Every row gives one point. The window is the flat piece filled in between its corners: a triangle in 3 columns, a solid with four corners in 4, and so on. A path goes straight from each point to the next, and from the last back to the first. After which points does the path pass through the window?

Window:
[[ 0.29 -0.24  0.27]
 [-0.03  0.22  0.00]
 [-0.56  0.22 -0.35]]
Path:
(1): [ 0.32 -0.45 -0.17]
(2): [-0.07  0.07 -0.41]
(3): [-0.49  0.06  0.26]
(4): [-0.40 -0.07  0.06]
(5): [ 0.08  0.08 -0.44]
(6): [-0.39  0.40 -0.77]
(7): [-0.88  0.29 -0.21]
(8): [ 0.24 -0.25  0.77]
Through the window after points: 2

Window, 6 rows:
[[-0.49 -0.01 -0.19  0.22  0.15  0.29]
 [-0.31 -0.37 -0.02 -0.10  0.38  0.70]
 [ 0.78  0.52 -0.56 -0.27 -0.15 -0.11]
 [ 0.51 -0.14 -0.10 -0.29 -0.59 -0.37]
 [-0.63  0.00 -0.40 -0.46  0.24  0.54]
 [ 0.41  1.13  0.71 -0.13  0.17 -0.27]]
Path:
(1): [ 0.58  0.35 -0.24 -0.07  0.52 -0.45]
(2): [ 0.12  0.31 -0.08 -0.22  0.33 -0.56]
(3): [ 0.21  0.23  0.05 -0.04 -0.45  0.56]
(4): [-0.17  0.17  0.04 -0.01 -0.12  0.72]
(5): [-0.06 -0.31  0.06 -0.32  0.79  0.01]
(6): [ 0.23  0.09 -0.15 -0.39 -0.07 -0.25]
(7): [ 0.39  0.50  0.36 -0.16 -0.50  0.21]
(8): [ 0.31  0.36  0.18  0.01 -0.44  0.47]
(9): [-0.17 -0.08 -0.19 -0.38  0.87 -0.11]
(10): [ 0.03 -0.01  0.08 -0.04  0.54 -0.04]
(11): [-0.18 -0.17  0.01 -0.32 -0.53  0.50]
(12): [ 0.34  0.39  0.03 -0.06 -0.45  0.17]
Through the window after points: 2, 4, 8

Window (9 x 9):
[[-0.09  0.33 -0.51  0.08 -0.16  0.16  0.34 -0.26 -0.10]
 [ 0.01  0.20  0.05 -0.07  0.11  0.51  0.39  0.66 -0.18]
 [ 0.27  0.23  0.22 -0.40  1.03  0.38  0.49 -0.24 -0.38]
 [-0.21 -0.10  0.44 -0.23  0.05  0.27  1.22  0.60 -0.23]
 [-0.07  0.04  0.70 -0.20 -0.35 -0.32 -0.46 -0.19 -0.09]
 [ 0.63 -0.24  0.30 -0.03 -0.01 -0.46 -0.41 -0.32 -0.37]
 [-0.06 -0.33 -0.22 -0.29  0.81  0.06 -0.11 -0.32 -0.39]
 [ 0.08  0.21  0.34  0.14  0.06 -0.92 -0.55 -0.13 -0.32]
 [-0.32  0.14 -0.26  0.67  0.20  0.82  0.73 -0.03 -0.25]]
Path:
(1): [-0.02  0.19  0.09 -0.57  0.31  0.19  0.46 -0.20 -0.96]
(2): [ 0.12  0.20  0.17 -0.28  0.34  0.05  0.11 -0.14 -0.85]
(3): [ 0.44 -0.14  0.25 -0.04  0.56  0.07  0.17 -0.17  0.31]
(4): [ 0.19 -0.18  0.36  0.02  0.23 -0.08 -0.03  0.03  0.40]
(5): [-0.02  0.36  0.00 -0.33 -0.17 -0.23  0.05 -0.26 -0.88]
(6): [ 0.01  0.12  0.22 -0.50  0.25 -0.03  0.20  0.02 -0.90]
(7): [ 0.05 -0.21  0.31  0.12  0.39 -0.07  0.32  0.03  0.58]
(8): [ 0.35  0.13  0.31  0.13  0.89  0.03  0.05 -0.12  0.22]
Through the window after points: 2, 8

Window, 12 rows:
[[-0.20  0.02  0.09 -0.55 -0.10 -0.79 -0.02 -0.66 -0.55  0.14 -0.46 -0.23]
 [-0.01 -0.22 -0.11  0.06  0.13 -0.08 -0.39 -0.54 -0.22  0.53 -0.39 -0.18]
 [ 0.58 -0.01 -0.58 -0.25 -0.48 -0.25  0.06 -0.21 -0.59  0.35 -0.35  0.00]
 [-0.31 -0.05  0.34 -0.01  0.53 -0.70 -0.36  0.13  0.05 -0.56  0.93 -0.31]
 [ 0.15 -0.13  0.16 -0.03 -0.22  0.09  0.43 -0.50  0.05 -0.14 -0.11  0.16]
 [ 0.17 -0.47  0.71  0.21 -0.72 -0.08  0.79  0.75  0.50  1.05  0.42  0.39]
 [-0.48 -0.26 -0.27 -0.55 -0.42  0.19 -0.09 -0.22 -0.40  0.18 -0.20  0.02]
 [-0.38 -0.02  0.49  0.45  0.68 -0.43  0.44  0.19 -0.66 -0.15  0.91 -0.34]
 [-0.14 -0.55  0.70  0.94 -1.10 -0.12  0.39  0.61  0.13  0.25  0.19  0.56]
 [-0.09 -0.51 -0.26 -0.30  0.22 -0.34  0.06 -0.02 -0.27 -0.10 -0.70  0.16]
 [-0.54 -0.55  0.12  0.84 -0.84 -0.33  0.84  0.57  0.83  0.41  0.45  0.05]
 [-0.12  0.61 -0.11 -0.09  0.01 -0.17  0.01 -0.06 -0.31  0.20 -0.45  0.29]]
Path:
(1): [ 0.04 -0.21 -0.05 -0.09 -0.05 -0.22  0.05 -0.01 -0.19  0.08 -0.41 -0.32]
(2): [-0.30 -0.41 -0.07 -0.09 -0.03 -0.51  0.07 -0.18 -0.22  0.13  0.16  0.79]
(3): [-0.18 -0.54 -0.39 -0.11 -0.04 -0.61  0.24  0.03 -0.22  0.16  0.16  0.76]
(4): [-0.01 -0.04  0.41  0.11 -0.20  0.04  0.13  0.10 -0.02  0.10 -0.47 -0.28]
(5): [ 0.17 -0.02  0.13 -0.04 -0.33  0.08 -0.01  0.12 -0.33  0.20 -0.66 -0.78]
(6): [-0.37 -0.29 -0.07 -0.08 -0.21 -0.27  0.17 -0.18 -0.26  0.20  0.33  0.45]
(7): [-0.38 -0.27  0.03  0.23  0.21 -0.47  0.10 -0.31 -0.14  0.16  0.69  0.72]
(8): [-0.16 -0.26  0.36  0.16 -0.49 -0.09  0.19  0.43  0.26  0.17 -0.24 -0.50]
(9): [ 0.24 -0.16  0.30 -0.29 -0.39  0.11  0.01  0.09  0.16  0.17 -0.44 -0.73]
(10): [-0.25 -0.26 -0.20  0.05 -0.37 -0.19  0.27 -0.11 -0.21  0.20  0.05  0.33]
(11): [-0.02 -0.14  0.07 -0.08 -0.15 -0.31  0.24 -0.33 -0.07  0.13  0.03  0.40]
(12): [-0.19 -0.26  0.31  0.21 -0.46 -0.10  0.13  0.29 -0.37 -0.06 -0.66 -0.71]
Through the window after points: 1, 3, 5, 9, 11
